Rows are points. Any point is a mix of the corners, with weights that add up to 1. It lies inside the corners' shape when no weight is negative. Say inside or outside, and name the corners with a negative weight.

Corners:
(1): [-5.8 -1.6]
(2): [-4.0  1.9]
(3): [5.1 0.6]
Points:
[-4.6 -0.1] -> inside
[ 0.3 -0.1] -> inside
[-3.9 -1.1] -> inside
[-6.6 -0.3] -> outside (3)
[ 1.8 -1.0] -> outside (2)
[-3.1  1.5] -> inside
[ 2.1 -0.9] -> outside (2)

Corners:
(1): [-1.3 -1.0 -3.2 -1.0  1.7  0.3  4.9  2.2]
(2): [-5.5  0.6  0.4 -0.5  8.3 -0.7  1.9 -3.7]
(3): [ 6.6 -1.9 -4.7 -4.8 -5.5  6.0  4.0 -4.7]
(4): [ 0.0 -1.0 -0.6 -1.1  1.1  2.2 -4.0  3.0]
(5): [ 1.3  3.2  2.4 -1.1 -0.9 -2.4 -1.7 -1.2]
(6): [ 7.5  1.3 -5.1  5.0 -3.7  4.9 -0.2 -3.9]
(7): [-2.6 -2.6 -4.0 -3.2 -1.5 -6.5 -5.9  1.3]
(8): [-0.9 -2.6  1.2 -1.8  6.8 -3.2 -3.0 -0.9]
(9): [-0.9 -1.7  2.2  0.6 -1.7  1.0 -0.4 -3.0]
Points:
[ 2.1 -0.5 -2.6 -1.8 -2.8  1.1 -0.9 -2.8] -> outside (1, 8)
[-1.7  0.0  2.1  1.0  4.5  0.2 -2.1  0.4] -> outside (3, 7)
[ 2.5 -1.3 -2.2 -2.3 -1.8  2.8  1.8 -3.3] -> inside
[ 2.1 -2.1 -4.0 -1.8 -0.7  1.4  1.8 -3.1] -> outside (4, 5)

Corners:
(1): [ 0.6  2.7 -2.7  0.8  2.7  4.4 -3.7 -5.2 -3.8  3.7  4.1 -0.3]
(2): [-4.3  2.1 -3.2 -1.7  4.7  4.0  1.4 -2.2 -1.8  5.5  3.5 -5.7]
(3): [-7.2  1.9 -2.2  1.3  0.7 -2.0 -4.0  1.4  4.9  2.4  3.0  0.2]
(4): [ 1.0  0.0  1.7  0.5 -1.1  1.8 -1.1  0.7  0.1 -2.5 -3.7  5.4]
(5): [ 4.5  0.1  3.6 -6.5  2.3 -3.8 -2.0  2.0  0.9 -8.5  1.5  3.6]
(6): [ 0.8 -1.1 -5.4 -6.0 -6.3 -4.4 -0.1 -5.2  0.5 -3.8 -0.1  2.1]
(7): [-2.8 -7.5  0.3 -0.3 -4.8 -5.6  2.7 -5.0 -3.0 -4.9  2.2  2.9]
(8): [-5.3 -2.2 -0.8 -0.6  0.2  3.5  2.5 -2.3  4.9  1.1  2.3  0.1]
(9): [ 1.8  4.2  7.5 -4.4  5.9  1.5 -1.3 -1.5  1.1  0.7  1.1 -5.1]
(10): [ 2.1 -2.4  3.7  3.1  3.0  5.8  5.5 -4.2 -2.7  4.3  4.9  1.9]
(11): [ 2.8  1.6  5.0 -6.8  0.3  6.4  1.8 -1.5 -0.9 -0.9  3.4 -1.1]
(12): [ 4.4 -2.4 -4.7 -3.9 -3.3 -2.3 -3.1  6.5  9.0 -3.7 -3.9  2.0]
(13): [-3.9  7.1  0.1  4.4  4.8 -1.8 -2.4  2.4  0.5 -7.8  1.6 -4.3]
Points:
[ 0.2 -0.2  0.1  0.6  0.5  1.2  0.3 -1.6  0.0 -0.6 -0.1  0.6] -> outside (3, 5, 11)
[ 0.2  0.9  0.3 -1.9  0.7 -0.7 -1.0 -0.9 -0.2 -2.6  1.7  0.2] -> outside (8)
[-2.0  1.4 -1.4  0.0  1.2  0.9 -2.4 -1.7  0.4  1.3  2.8  0.1] -> inside
[-0.9 -3.9  1.3 -3.4 -0.2  0.0  2.0  0.1  3.5  0.5  2.1 -0.4] -> outside (1, 4, 6, 13)
[-1.1 -1.3  0.9 -1.4 -0.4 -0.2  1.0 -1.1  0.6 -2.1  1.3  0.6] -> outside (1)
[-1.1 -1.3  0.9  0.9  0.3  1.4  1.7 -2.7 -1.9 -0.6  2.1  2.0] -> outside (9, 12)
[-0.5  1.5  1.8 -0.8  2.4  0.8 -0.4 -1.5  0.0 -0.8  2.0 -1.5] -> inside
